Each row is a point. Each copy is the shape, with its points in the same order, stretched, turned, moved and blurred by noise. Some copies are also mirrored. Which?

Shape, 8 rows:
[[  8  23 -36]
 [ 21 -14   1]
 [ -2 -33 -21]
 [-14 -43  -1]
 [-28  30 -12]
 [ -2  53   4]
 [-21   7  33]
 [  1  60 -10]]
Copy 1 (8 x 3):
[[ 30   9  -6]
 [  4   1  32]
 [ 10 -30  12]
 [-11 -33  16]
 [ -2  17 -26]
 [ -1  47 -10]
 [-37  18   5]
 [ 12  49 -15]]
Copy 1 is: only turned
Copy 2, 8 rows:
[[ 11  44  -4]
 [ 42  -4  16]
 [  6   5  39]
 [  5 -19  45]
 [-31  19 -13]
 [  3  10 -47]
 [-13 -36 -14]
 [ -3  32 -42]]
Copy 2 is: mirrored

Shape:
[[ 19  17  33]
 [ 38  26  48]
 [-50   3  -5]
 [  3  16   7]
 [-20   4  17]
 [ 22  -4  15]
 [ -4  43  -2]
 [-45  -6 -28]
 [-30 -46 -11]]
Copy 1, 9 rows:
[[-24  22  26]
 [-29  29  50]
 [-12  12 -52]
 [ -7  20   6]
 [-21  12 -18]
 [-14   0  16]
 [  4  46   9]
 [  8   2 -56]
 [-10 -36 -55]]
Copy 1 is: only turned
Copy 2:
[[ 14  36 -17]
 [ 38  47 -30]
 [-42  -3  31]
 [ -9  11 -16]
 [ -9  12  19]
 [ 13   7 -12]
 [-29  23 -21]
 [-60 -28  30]
 [-13 -36  40]]
Copy 2 is: only turned
Copy 3:
[[-10  -6  40]
 [-11 -16  59]
 [-13  27 -21]
 [  1   7  18]
 [-16   7   6]
 [  3 -20  25]
 [  5  32  26]
 [  5  22 -31]
 [ -2 -17 -33]]
Copy 3 is: only turned
Copy 4:
[[-35 -25  11]
 [-50 -45  21]
 [ -9  53 -15]
 [-11  -1   8]
 [-25  15  -9]
 [ -8 -31  -6]
 [-10  21  31]
 [ 21  50 -21]
 [ 19  10 -54]]
Copy 4 is: only turned

Shape, 10 rows:
[[ -6 -27 -10 -26]
 [ -8  24  13  31]
 [  9 -13 -39  36]
 [ -8  -7  29  -6]
 [ 28   1 -25  23]
 [  0  -1 -18   5]
 [ -8 -19   8  -5]
 [ -5  38   9   1]
 [ 10   7 -20  42]
 [  8  46  19  -4]]
Copy 1, 10 rows:
[[-17 -11  -6  30]
 [ 31  36   3 -21]
 [ 38   4 -42 -12]
 [  9   9  30  11]
 [ 23 -10 -26 -31]
 [  9   8 -16  -2]
 [ 10  -1   7  23]
 [ -5  34   6 -25]
 [ 41  22 -23 -25]
 [-14  25  25 -35]]
Copy 1 is: only turned
Copy 2, 10 rows:
[[ -5 -19  23  20]
 [ -4  30 -30  -6]
 [ 21  -3 -32  54]
 [  0  13  15 -21]
 [ 18 -15 -48  24]
 [ -3  -3 -15  19]
 [  3   1  15   7]
 [-27  13 -30 -24]
 [ 15  11 -49  30]
 [-25   9 -39 -43]]
Copy 2 is: only turned
Copy 3 (10 x 4):
[[ 13  25   9  28]
 [-20  -7  -4 -45]
 [-47  12 -24  31]
 [  9  -6  24 -14]
 [-17 -16 -29  18]
 [-10   9 -10   3]
 [  2  11  16   8]
 [  3  -7 -12 -53]
 [-41  -7 -23  -3]
 [ 21 -21 -16 -60]]
Copy 3 is: mirrored

Shape (11 x 6):
[[-22  11 -12  34 -12  21]
 [-21   1 -34 -10  18  21]
 [-18  30 -27 -24  17  14]
 [ 27  14  13  19   5  -7]
 [ -8   5 -39  15  14  36]
 [-22   6  24 -26   6  15]
 [ -8  42  -7 -23 -14  -1]
 [ 25  -6  29 -19  21 -11]
 [-16  20 -30   0 -21 -34]
 [ 26  17   7  11   7   5]
 [  3  -1  27   1 -49   7]]
Copy 1 (11 x 6):
[[-30 -28   4  13  -4   3]
 [-28 -30 -20 -35  -3 -19]
 [-37  -8 -14 -36 -15 -30]
 [  4  19   7   7  31   5]
 [-44 -32 -18 -16   9  -2]
 [  4   2   9 -46 -32  -2]
 [-20  17  -9  -3 -25 -23]
 [ 34  26   6 -34  23   3]
 [ -7  -8 -15  31   5 -44]
 [ -5  21   2  -1  24   9]
 [ 21  15  -3  27 -27  29]]
Copy 1 is: only turned
Copy 2 (11 x 6):
[[-20  25   1  38  24   4]
 [ 21   1 -20  -3  29  23]
 [ 29  20 -33 -17  16  12]
 [ -1  11  30   9 -24 -29]
 [ 26  11 -18  35  30  13]
 [-14 -14 -12 -28  25 -26]
 [ -4  22 -24 -17 -13   3]
 [  7 -26  29 -33 -19 -36]
 [-22  31  10 -12 -19  48]
 [  8   8  15  12 -19 -30]
 [-60 -24   6  16 -19 -14]]
Copy 2 is: mirrored
Copy 3:
[[-38 -32   5  22  -8  14]
 [  8  -2  31  40 -23  30]
 [ 13   7  30  37   9  42]
 [  8 -26  16  12  12 -13]
 [  0 -47  18  51 -33  30]
 [ 13   8  33 -22   3  22]
 [  3  14  -2   2  39  29]
 [ 38   4  33 -13  -5 -27]
 [-24  29 -20  40  23 -18]
 [ 17 -32  14  20  11 -10]
 [-16 -18 -28 -37  -1  -4]]
Copy 3 is: mirrored

Shape (14 x 8):
[[ 49 -11 -18  16   8  -9 -16  12]
 [ -9 -16   4 -14 -29  22  21   0]
 [ 26   7 -24  12  11   6 -24  12]
 [-13   3   8 -29   6  -6  37 -29]
 [-13   2  33  19  12 -17  18 -29]
 [ 22  -6  10  19  21 -18  -7   6]
 [ -8   3 -14 -21 -27   5  44  -4]
 [-10   3   8   3   4 -42  -3 -21]
 [-35 -15   1 -11 -19  17  18   0]
 [  2  24  22   9  -1  -2 -10   3]
 [ 19  -7 -18   0  25   6 -14  25]
 [  0 -16  -1 -39 -27  15   8  11]
 [  9   0   5  23   7  11 -37 -22]
 [-34  -4   1 -10 -24   1  32  -8]]
Copy 1, 14 rows:
[[-39  37  -5  17  -7  -4 -33 -23]
 [-14 -22  15  11   6  20  13  39]
 [-13  28 -23  14   0  19 -24 -21]
 [ 23  -7  38 -11  17 -14  11  21]
 [ 37  11  45  -8 -32 -14   2   7]
 [ -1  28  13   4 -24 -12 -35 -12]
 [ -9  -5   3  -2  15   1  27  43]
 [ 17   2  25 -31 -29 -22  -2 -14]
 [ 11 -35   5  11  -2  18  17  33]
 [ 12  18  11 -20 -19  22 -11  10]
 [ -9  16 -21  21   6   8 -43 -10]
 [-28 -29  12  -3  23  18  -4  32]
 [ 10  10  17  13 -16  30  -9 -34]
 [ 14 -23  10  -4  -7   3  29  38]]
Copy 1 is: mirrored
Copy 2, 14 rows:
[[ 16  31   0 -29  40  -1 -38   9]
 [ -5 -30  28   7 -30 -14 -12  11]
 [ 12  24  -9 -32  16   6  -5  15]
 [  3 -13  58   3  -3 -18  36 -29]
 [-14  23  60   7   3  16  13 -35]
 [  6  43  15 -14  26   0 -19 -14]
 [-14 -37  45 -21 -16 -39   5  -9]
 [-23  13  18  -2  26   1  16 -38]
 [-18 -25  26  14 -28 -15  13  13]
 [ 15  21   9 -18 -20   6   2 -26]
 [ 13  35  -9 -15  12 -14  -6  21]
 [  9 -27  -1   7 -25 -27  -6   8]
 [ 16  19   7  -3  15  53   5   9]
 [-36 -25  34   3 -25 -20  19  -8]]
Copy 2 is: mirrored

Shape, 14 rows:
[[ 17 -20  -9  12   4  12  12  29  -3]
 [  4   5  -5  20  -8  17  14  29 -10]
 [ 26   7   6  10  -2  -1 -16   2   2]
 [-22  29  30   2   4   3   8   7   2]
 [  0 -16  10   1 -21 -32 -18  33  -9]
 [-11   5  14  -1 -20  16  15  13  23]
 [  5   0  11  12   6 -21  10 -10  16]
 [-15 -13 -26   7 -21 -24  12  10   4]
 [ 40 -23   1  -1 -13  -6   5 -33  40]
 [ -6  -8   7  16  -9   3   1  13  14]
 [-34   4  -8   8   8  19   9  -3  13]
 [ -3   5  -4  16   1   6  31   3 -11]
 [  8  18  -6 -17  11  -9  -6   3 -27]
 [ -1  -3   8   5   3  31 -11  -7 -19]]
Copy 1, 14 rows:
[[ 16  12 -19  -6 -17  -9   9  24  -7]
 [  9   3   8 -11 -16 -17   4  25 -24]
 [ 17 -13   4  -9  14  -3 -24  22   6]
 [  1  20  39 -14   6 -10  -9  -3   4]
 [ -8  22 -20  18   7 -26 -31   8  -6]
 [ 11  32  25 -12 -19  13 -13   4 -16]
 [ 23   9   0  -7  26   1  -6  -3   7]
 [ -3   5 -19  17   2 -12   9  -9 -33]
 [ 49   3 -20 -19  14  40 -20  -1   9]
 [ 18  16   6   5  -6  -5  -8   5  -9]
 [  2   3  21   9 -16  -5  26 -14 -11]
 [ 15   2   4 -19  -3 -14  18   3 -17]
 [-23 -18  -6 -13  10 -17  -3   3   7]
 [ 15 -16   8 -11 -19 -17   2  -4  10]]
Copy 1 is: only turned
Copy 2, 14 rows:
[[  8 -32 -14  22 -10   3  16  -5   1]
 [  9 -23 -10  20  -4   6   8  21  12]
 [  0   1   1 -21 -16  22  -5  -5   1]
 [ 11  14  30   9   3  19   3  16  14]
 [-26   6  13 -14 -46  -3  37  -2  -3]
 [-19   1   2  18  20  30  17   9  15]
 [  3   9  11   3 -23  30   1 -16  25]
 [-17   1 -19  12 -16   0  26  -6  34]
 [-28  10 -19  -2   0  53  -9 -44  15]
 [-14 -17   4   5  -6  17  19  -1  20]
 [  6 -16   1  15  30   4  14  -1  36]
 [ 18  -6  -8  31  -5   8  -7   8  25]
 [ 21  28   1  -7  -7 -12  -6  -2  -9]
 [  1 -17   5  -4  16 -10  -8  -2   6]]
Copy 2 is: only turned
Copy 3 (14 x 9):
[[ 26 -26 -13  -6 -17 -11  -2 -23  10]
 [ 16 -31 -19   0 -14  -9 -10  -2   3]
 [  1   6   0  10  -3 -21  -3   6   9]
 [ 11   3 -19   8  16  26  21  25  -4]
 [  7  -8   2   2 -58   9  25  11  18]
 [-16 -16 -34   6   3  15   2   0  10]
 [ -2  -9  11  -3   8  13  20  -2  15]
 [-11 -29  12 -15 -37  20  -5  -4  14]
 [-41  -4   2   1   9 -18   1 -28  16]
 [ -3 -23 -10   8  -7  15   0  -6  23]
 [  2 -11  -3   4  17  35 -19  -4  11]
 [ 16 -29  -2  -7  -1   5   4  -9 -10]
 [ 27  29  11  -6 -18  -7   9  15 -27]
 [ 15   4  -5  22   2  -1 -11 -11 -14]]
Copy 3 is: only turned
Copy 4:
[[-14 -27  18  -5   2  26   8  19  10]
 [  4 -24  10  20  10  26  -1  20  20]
 [-12 -17 -21  -9  -2  15 -18   2  -4]
 [ 35  -3  -7  43  -7 -10  -2  -5 -23]
 [ -6 -39 -18  -1 -21  -3  27 -14  14]
 [ 45 -18  21   2  -6  14   6  -4  -5]
 [  8 -17   5  -2   9  -6  -9 -36 -10]
 [ 13 -28  20 -16  22 -10  13 -20  40]
 [  3 -14  20 -60  -3  24 -24 -45 -12]
 [ 18 -32  15   1  -7   1  -3  -5   1]
 [ 31  -4  33   6   8 -26 -10  17   3]
 [  9  -3  19  21  19  11  -2  -6  16]
 [-12  20 -26  13  19   3   3  11  -5]
 [ -3  18   4  17 -17   2  -8  31   4]]
Copy 4 is: only turned

Shape, 13 rows:
[[  7  -1 -20 -16   2  17  31 -11   9]
 [ -6   0 -19 -31   0   0   2   9  19]
 [  0  24 -15 -11  -4   6 -29  34 -21]
 [ 20  -9  -1 -19  11  -4  -1   4   5]
 [-37  17 -11 -23  23 -15  11 -13  26]
 [  4 -22   1 -11 -21 -21   6  13  -2]
 [ -1 -12 -24   3  -3  -2  10 -27  -8]
 [ -8  21 -31  20 -15  25  10  -1  30]
 [ 16  54 -19  -4   7  15  29 -23   4]
 [ 19  30  13 -15   9   3   7  -8  -9]
 [-17  10   7 -19 -51 -14 -10 -11   8]
 [-12 -23  11 -10  -9   6   2 -10 -22]
 [-17 -14  -8 -19   4  10 -32 -27 -14]]
Copy 1:
[[ -9  11  -1 -29  11   3 -21 -31  23]
 [-17  40  -6  -8  17   1 -27 -12  11]
 [ -7  18  -6   6  24  40   8  -4   9]
 [ -8  12  -5 -19  23 -11 -17 -11 -18]
 [ -3  41 -12 -16 -34   1 -37   0  -6]
 [  4  14  -5  -1  15 -18  16  -2   8]
 [ -5  -8   8 -12 -13  -7  12 -25   5]
 [ -9 -10 -13  28  -2  10 -27 -20  60]
 [ 22  14  -5 -14 -17  31 -40 -46  21]
 [ 22  16   8 -19   8  14 -22 -17 -14]
 [ 19  38  39  39   5  -9   5   4  27]
 [ -2  -3  33 -25  10  -5  30   8  -2]
 [-22   6  45  -7   7  -1  15   6 -25]]
Copy 1 is: mirrored
Copy 2:
[[-17 -12  17  27  17  -3   5  19  -7]
 [  1 -20  18   1  25  -1 -15  28  -3]
 [ 43  13  23   1  10  30 -26  -5  11]
 [  0 -13  -3   1  24  -8   9   4  -4]
 [ -6 -43  55  -9  -1  -9 -21  19  -6]
 [ 16  10  -7  -7   4 -27  -2  21 -22]
 [-11   2   1  30 -11 -25 -19  -2   8]
 [ -5  -1  13  10  -5  21   2  34  35]
 [-33  17  46  12   3  37   9  -7   1]
 [ -8  -1  24  -1   6  28  10 -19 -22]
 [  8  13  -5 -30 -17  21 -35  39 -30]
 [ 20 -22  -8  15 -18 -12 -18  -2 -21]
 [  9 -33  -5  14  -7   4 -60  -4  10]]
Copy 2 is: only turned
Copy 3:
[[ 17  12   2  -4  36  -9  -6  20  15]
 [ 17  20  15   4  16  -3  14  17  11]
 [ 10  11 -22  -3   4  17  27  -5 -33]
 [ 18   0  13  15  15 -18  -1   2  -6]
 [ 13  27  14   6  -5  18 -19  10  25]
 [-13   2  17  22  14 -15  10  24  -2]
 [  9 -19  -9  12  15  -6  -6  20  22]
 [ 14   8 -36 -32   5 -16   8  47   9]
 [ 25  43 -47  -3  38  -4 -23  12   1]
 [ 10  28 -22  11  27 -12 -18 -12 -15]
 [-25  33 -33  13   3 -22  24  20  16]
 [-20 -14   2   3  11  -2   0 -11   7]
 [  4 -22 -15   2 -12   4   9 -23  20]]
Copy 3 is: mirrored
Copy 4:
[[-13  -5  -4 -16  18  15  27 -13  -2]
 [-23 -14 -14  -9  -7  24   9 -17  19]
 [-15  -2 -32 -17 -24 -10 -28  17   5]
 [-22 -25  14 -16 -21   9   2  -1  -2]
 [ -3   7   6 -15  11  50  -4 -32  38]
 [-25 -31   9   3   1 -11  -2  -9   4]
 [ -5 -10  -3  13  21  19   1   0 -15]
 [  7  31 -30   9  -1  -2  20 -24  14]
 [ 35  12 -19 -40  10  18  13 -13  -4]
 [ 18 -12   7 -37  -8   5   1   5   1]
 [ 20 -27 -25  19  12  -2   8  -3  32]
 [-15 -18  11   9  26  -2   3  21   5]
 [ -7 -18  -6  23   6  33  -7  30   7]]
Copy 4 is: mirrored

Shape:
[[  0  22  -3   6  -7 -14  -9  23  17  -7  10]
 [ -4  25  12 -27   1  28 -21  -5   9 -23 -16]
 [ -9  19  10  19  30  32 -23  15  15  10  16]
 [-10  21 -24 -19   2 -13 -12  20 -27 -10   3]
 [ 25 -23  14  -8  -8 -17  -6 -26 -35  -1 -21]
 [  4 -27  17  -3  27  27   0 -26  20 -23  35]
 [-26  -8 -36 -14  -8 -18  22  13 -17 -12   6]
 [  2   9 -19  -9 -24   3 -23 -27 -21 -32 -19]
 [-29 -18   8  18  -4   1  15  21 -12  17  31]
 [ 14  30 -41  18  -1  28  33 -32   8 -25  -8]
 [-28   3 -10 -20  17 -17 -17 -17 -15  24 -12]
 [  3  19  12   2 -17  18  31  -2  19 -20  26]
 [  2  -5 -13  13 -13  34 -23   6 -10  -5  21]
 [ 13  20 -41   8 -14  20  34   9  19  -8  -5]
 [-27  -6 -37  29  27  16  12   8  23  10  -5]
 [-14  15  -9  20  -6  11 -11  32 -24 -16   6]]
Copy 1 (16 x 11):
[[  1   6  14  11   5   5 -13  -3 -16   9  19]
 [-15 -13  10  16   2  24 -17   7 -18 -29 -19]
 [-21  12   1  59  22  10   5  -8 -30 -12   2]
 [ 26  -7 -13  11   8  -5 -11  21  -1 -17  25]
 [ -2 -14 -30 -13 -55   9  13 -19  16   9 -21]
 [-47  -5 -32  11  -3  26 -13 -27   1 -11   0]
 [ 19   0 -21 -29  21 -13 -10  12  16  -1  40]
 [ -9   9 -13 -21 -33  27 -14  28   8  -8  -2]
 [ -6  13 -31   9  18 -12  15 -17 -35  15  21]
 [ -7  34  20 -24  10  40   9   5  19 -26  43]
 [ 25  11 -14   4  12 -13 -11  -4  11 -11 -18]
 [-18  11  16 -12  11  28  -4 -24 -36 -12  27]
 [-13   5 -32  20  -3  31   6  10 -23   8   8]
 [ 14   7  25 -19  29  25  10  -4   6  -2  41]
 [ -5  20   0  11  48  -7  13   1  24   6  24]
 [-11   8 -15  27   2   0  12  23 -26  -3  31]]
Copy 1 is: only turned
Copy 2, 16 rows:
[[ 14  11  22  -3  -2 -25 -14  13   2  -9 -12]
 [ -6 -10  -5 -18  21  -2  -7  -7  46  39 -10]
 [  0  -7   9   5   9  12 -16  -3  49 -22 -28]
 [ 10   6 -10 -12  -3 -22  12  41   7  16 -36]
 [  9 -33  -5 -25  15  15  22  14 -15  -6  20]
 [  2   6 -13 -17   3 -19  24 -32  59 -23  14]
 [ 25  18 -19   8 -27 -34  17   8 -22   8 -27]
 [ 11 -14 -32 -36  23 -18 -13  19  -1  14   1]
 [  2  21   2  16 -40   6   1  -7 -10 -32 -24]
 [ 60  17 -46 -17  39  -6 -14  -3  12   5   0]
 [-18  -9 -13  23  19 -12  23   7  -6   8 -17]
 [ 19  43   0 -20  -1  -9   0 -20  10   5   7]
 [  2  -4 -22 -18 -18   2 -30  20  29 -25  -4]
 [ 58  23  -9  10  -6 -15 -21   5  -1   4   3]
 [ 40 -16 -18  37 -13 -13 -17 -22  12 -27 -26]
 [ 16  -7  -7 -19 -21   2 -22  22   5 -10 -41]]
Copy 2 is: only turned
Copy 3, 16 rows:
[[-13  21   4  13   6 -23   4   7  18  25   3]
 [ 32  27  -4 -39  34  -6   7 -12  23  -4   3]
 [-16  55 -27   0   5   9  -5  -7  14   7  23]
 [ 25  23  -7   7   2 -42 -30   1  -9  17 -22]
 [ 43 -27  -4  23 -27  13   6 -46   6   0  -7]
 [ 10  13  10 -25 -32  52 -37 -19  28 -12  39]
 [  7 -15  11   2 -12 -37 -38   9 -25   0  -2]
 [ 48  -1  -1  18  29 -16  -8 -13  22 -30 -15]
 [-20  14  15  30 -35 -12 -25 -27 -23  17  43]
 [  4  14  15   6  41  30  -3  48  -8 -51 -15]
 [ 10  14 -16  -9 -34 -43  -4 -34   0 -18 -25]
 [ -6  23  48  -6  10  22   2  10  -3   5  22]
 [ 28  27  -7  34   2   5 -19   3   6  -7  36]
 [ -2   4  14   5  26   5  12  58 -18 -21   6]
 [-40   0 -31   4   1  -7 -19  24  -9 -34  16]
 [  2  24  -7  36  31 -20 -31  -7 -10  21  15]]
Copy 3 is: mirrored
Copy 4 (16 x 11):
[[ 12  18  -9  12   6 -17   9  30  -5 -14 -21]
 [ 14  -9 -26 -34  -9   9 -45  26   9  -3 -29]
 [ -4   7  12  -1  15  29 -15   4   5 -38 -40]
 [  7 -17 -41 -13  14 -25  -4  18 -28 -26  -8]
 [  2 -54 -20   1 -10   0 -26  -3 -19  12  42]
 [ 32   6   6 -41  26  34 -14 -16  36 -20  10]
 [ 14   8 -47 -29  22 -27  19 -16 -26   2  -1]
 [ 11 -36 -51 -23 -34 -10 -19  12  10   1   6]
 [-10  23 -11  -8  28  24  37 -14 -24 -12   0]
 [ 40 -23 -14 -33 -34 -12   9 -35  20 -14 -46]
 [-11   6 -19 -19   1 -11 -34 -20 -44 -18  12]
 [ 32  17   0 -29  -3  14  25  13   7  -4 -30]
 [ 19 -14 -37   1  -9  38   5   3  12 -19 -16]
 [ 48  -3 -22  -4 -15 -13  15 -16  -5   2 -55]
 [  6  22 -11  -6  16  -5   3 -54   3  -7 -43]
 [-15 -17 -33  -3  10   0  20  16   0 -16 -25]]
Copy 4 is: only turned
